Each row of a before or after table is a point. One or more steps were done to the points. Then noise was added and the rows were shuffled. The steps act on how far a point lies along the listed directions, d1 being the first. Name the steps. A step turns or swaps two directions, mirrors them in a line or flattens them onto one, adds a multiple of one to another, or multiplies one. Angles are multiples of 10 degrees, from the lower direction toward the higher: turns from -170 to 170, lines from 10 to 170 but not 90. Use the fewest steps. Two steps may share a direction if one is a turn and the other turns, adds or multiplies; they go together, in the order done. Otherwise the lowest direction goes first.

Directions:
(1): [ 14 -54]
(2): [-54 -14]
Before, 10 rows:
[[-12  12]
 [-23  -8]
 [ 11  25]
 [ 23  13]
 [-23  -1]
 [ 14  19]
 [ 28 -11]
 [ -7  16]
 [  5  20]
 [-60  -6]]
After:
[[ 23  12]
 [-17 -13]
 [  3   3]
 [ 13   9]
 [-21 -11]
 [ 20  14]
 [-45 -30]
 [ 11   9]
 [ -1  -2]
 [ 21  14]]
Steps: flatten d1 and d2 onto the line at 70 degrees

Directions:
(1): [-36 -14   2  31  57  20]
(2): [ 35 -28 -11  60 -19   5]
(3): [ 13 -50  30 -16  19 -44]
Before:
[[  4 -15   9 -12  -3 -33]
 [ 14 -10   9  11   0  -4]
 [ -3 -41  21  57  53   7]
 [-10  11  12 -25  -4   3]
 [  9   4   0 -11 -21 -10]
 [-20  -8   8 -39  18  -3]
 [-21  20   3 -25  10   4]
 [ -4  -3  11 -31   5 -16]
 [ -8  -2   0  -8  23   1]
 [-12 -22  12   1  16  -8]
 [-16   1  19 -24  19 -13]
 [ -4   6   5 -41   3 -10]
 [-10 -35   5  36  35  -1]]
After (13 x 6):
[[-24  15   6 -26  21  -1]
 [ 11   9  -4 -18 -27 -25]
 [  5 -21  13 -13  -7 -21]
 [-13  17  10 -21  -2   9]
 [ -1  -7   5 -20  16  -8]
 [  0  12   4 -31  -7  -8]
 [ -3  19  -4 -39  -3   0]
 [-12  -5   5 -44   2  -8]
 [ 35 -60  36  25  19 -36]
 [ -8   3  17 -31   0 -16]
 [ 16  -3   5   7 -10  -2]
 [  0  17  -6   0 -17  10]
 [ 17 -48  17  12  11 -31]]
Steps: turn d1 and d3 by 60 degrees

Directions:
(1): [ 29  12  44 -13  13  15 -11 -17  49]
(2): [ 15 -37 -23 -38  41 -28  12   8  13]
(3): [-57 -12 -20  -4  -4  22   0  -6  45]
(4): [-19 -11  34   9 -25 -60   6  13  16]
Before (14 x 9):
[[-60 -20  12   9 -31 -35  16   3  24]
 [ 12  18  -7   0   8   6  -6   0 -10]
 [-25 -10  15   6 -16 -34   8  13   6]
 [-11  -3  -1   9  -9 -12  12  10 -20]
 [ -4   7 -23  -2   3  17   2   6 -15]
 [ 19   8  12  -6  10  22  -4  -6  -7]
 [  5  -3 -16   0   5  11  -1   2 -26]
 [ -4   2 -14  11  -1   4   4   2 -14]
 [  7   4 -16   1  -4  12  -6  -2 -32]
 [ 19  -3 -24 -10  16  -5   9   6 -22]
 [ 10   9  -2 -11  -3  12   5  -2  -6]
 [-48 -13 -18   3  -9  16   8  -4  42]
 [ -1 -13 -18   2  -6 -19  13   8  -2]
 [ 19  -7 -10  -3  11  14  -1  12 -24]]
After, 14 rows:
[[ -6  -9  -5  -1  -3 -35  10  12  -4]
 [ 55  15  27  -5  15  20  -1 -14  10]
 [ -2  -7  11   5 -10 -25   1   7 -11]
 [  5   1  -4   7  -1  -2  11   7 -28]
 [ 47  16 -12  -8  22  48   4 -18 -38]
 [ -6  -4  10   4 -19 -28  -2   6 -14]
 [  6   3   4  12  -5 -14   6   3 -10]
 [-26  -8  14   0  -9  -4   2   3  16]
 [-15   9   2   3  -5 -18  -3   7   7]
 [ -8   2   4  -9 -12  -7   8   3   5]
 [  8   7  16   0  -8 -23   2  11  -2]
 [ 21  -3 -17   1   0  -6  10   5 -13]
 [-12 -18   9   4 -10 -21   3  20  -2]
 [ 15   5 -19  -2  13  31   1  -1 -31]]
Steps: turn d1 and d3 by 120 degrees; turn d1 and d4 by 160 degrees; multiply d2 by 0.7

Directions:
(1): [-23 -17  45   5 -31  -2 -13  25 -17 -58  11   2]
(2): [ 60  -5  27 -24   9  15 -12 -28 -45  -5  -9  11]
(3): [  6  -6  30  14  26  -5  38  56 -25  29 -18 -12]
(4): [ -1  14 -35 -24  14 -38 -50  38 -29  -5  -8  -3]
(5): [ 20  21  31  -6 -11   9 -33  25  27  35  52   1]
(6): [ 20  27 -16  18  50  13  17   9   6 -48  37  -6]
Before, 8 rows:
[[-13  19 -11  20  12  -6  46  31  26  20  12 -12]
 [  5  18   2  34  30  -5  16  60  37   6  35  -9]
 [-23 -13 -32  -6 -29 -16 -28 -23  29   6   6   7]
 [ 42 -21  28   6  14  47  40 -41 -29 -51  23  10]
 [ 27  20  -8  -2  20   1  -8  10 -17 -13  -5  14]
 [-46   9 -60  -6   7 -26 -30 -10  10  -9 -14 -16]
 [  7  -8  10   4   4 -19  -4  26 -54 -51   5  -6]
 [ 22  11   7  24  25  14   2   4   0 -52  16   3]]
After (8 x 12):
[[-26 -17 -17  -4 -34 -14 -31 -16  21 -17  12   8]
 [-36   2 -43 -15  -2 -25 -39 -16  -7 -13 -22 -12]
 [ 35  18 -11 -10  17   1  -9  -1 -20   9 -16  16]
 [  8  17 -14  25  28  -8  16  45  43  48  18  -8]
 [ 35  -9 -10  10  28  43  52 -48  -3 -13  17   5]
 [-24  12 -12  16  -3 -12  44  28  29  41  -2 -13]
 [ 38  11 -15   3  41 -11   7  11 -51 -39  12  -7]
 [ 34  21 -25  20  42  13  10 -13  14  -4   5   2]]
Steps: turn d1 and d6 by 60 degrees; add 0.5 times d4 to d2

Directions:
(1): [  5  11  -8   6  -5  32  30  21  -8  32   5   8   2  31 -49 -36  -1   6
  10  -6]
(2): [ 10   9 -14  16   7  22 -23  -7   9   9 -15   1  60 -24   4  -9 -32  28
   3  19]
(3): [  7  -6 -10 -22 -25   4  22  -2  -9 -32  38 -35  24  10 -12  15 -29 -22
   3  24]
(4): [  2  12   2  41  -5   1  14 -28 -47  20  10   7   0  14   4  42 -14  11
 -25 -11]
(5): [ 26  15   5  -7 -26 -16 -17 -10  15  18  23  -5 -18   1  -2 -25   6  19
 -52  34]
Before, 14 rows:
[[ -3  -2 -11  19   3   9 -14  -9   2 -17   5  -3  40 -23   1   5 -29   5
   11  14]
 [  1  -1  -1 -13  13 -11 -49  20  32  -6 -27   6   6 -40  30 -21   5  15
   -2   9]
 [ 10  12  -2  22   4  10  -8 -13  11  33 -29  19  12 -11  -2 -24  -2  36
   -9  -2]
 [-19  -1   5 -24  16  14  -4  38  31  12 -30  22 -19  -2 -12 -30  36  -9
   34 -17]
 [  0 -12  -2 -10   1  15  -4  11  18 -10 -12 -12  56  -2  -2  -6 -30  -3
   18  16]
 [ 19   0  -7 -25   1   6 -11  23  44  15 -16  -1 -24   1 -21 -56  21  -7
   11  27]
 [ 13  15  -1  19  -6   1  -5   0   1  42   2   1 -20  18 -19 -30   8  28
  -34   5]
 [ 13   3   9  -7  -3 -12 -15   1  24  17  -4  16 -43   4   5 -32  35   8
  -21 -19]
 [ -6  -2  -2  -6   7  21  15  17  19  12 -15   7  23  11 -16 -10  -5   3
   33   0]
 [ 30  26 -10  -8 -13   1 -19  -2  23  16  -1   8  14 -18  -4 -25 -19  23
  -26  32]
 [ 14   9   0  18  -8   6   9  13 -11  25  -4  17  20   5 -17  -9 -10  10
   -7   8]
 [ 12  17  -2  20  -1  19 -10  -6   3  41 -16  18  14   3  -2 -27 -15  32
  -14  15]
 [-15 -16   7  -7  -1 -33  -5  -9  11 -17   1 -13 -23  -9  30   8  15 -10
  -16   3]
 [ -2 -11   3 -35  -9 -27 -15  -2  36 -40   3 -19  -8 -33   4   1  12  -8
  -12  10]]
After:
[[ -8  -2   7  15  20  -6 -11 -11  13  12 -43  24  -5 -21  20  -3  14  17
   10 -22]
 [ 14   4   4  20  -6   6 -17 -11   2  20  -8   1  44  -1   6   1 -28  23
  -26  22]
 [-12  -4  -5   7  -6   7  40  11 -13  13  10  -8 -10  30 -25 -14   2  -9
    2  -9]
 [-15  -6   6  12  26   1 -23  -3  10   6 -41  21   6 -20  35   4  -1  10
   19 -11]
 [  5   7 -10  23   3  15 -19  -2  11  10   0   7  29 -15 -14 -25 -19  22
    0  17]
 [ -2  11  -7  21 -13  17  39  -8 -30  11  12  -3  10  16 -46  17 -13   8
  -10 -17]
 [ -3  15  17  16 -12 -21  -7 -19 -22  24   8  16 -43   6  20  39  25   4
  -44  -3]
 [  0  19  -3  40   9  16   3  10 -36  44 -16  26  -8  11  -9   2  -2  25
  -13 -24]
 [  8   5   9   6  -6 -17 -17 -20  13  10  -1   4   3  -7  26  21  -2  17
  -24  20]
 [ -9  -8   8  12   8  -5  15  -7 -19  -1  -5  13 -35  15  10  24  22 -15
    9 -51]
 [  0  -8   6   2   8 -17 -17  11   9  -9 -21  15  14 -25  20   8   0  -3
    7   3]
 [-27 -17   4   7  29 -12 -10   2   0 -16 -30  -4  -8 -12  25  23  10 -11
   27 -29]
 [  2   3   0  42   9  -8   4 -34 -40  10 -14   6 -18   4  23  60  -4 -10
   -6  -7]
 [ -4  12 -10  20  24  13   0  -2 -13   5 -35  24  26 -19   9  26 -22   6
   25 -22]]
Steps: multiply d1 by -1; turn d2 and d3 by -30 degrees; turn d4 and d5 by -170 degrees
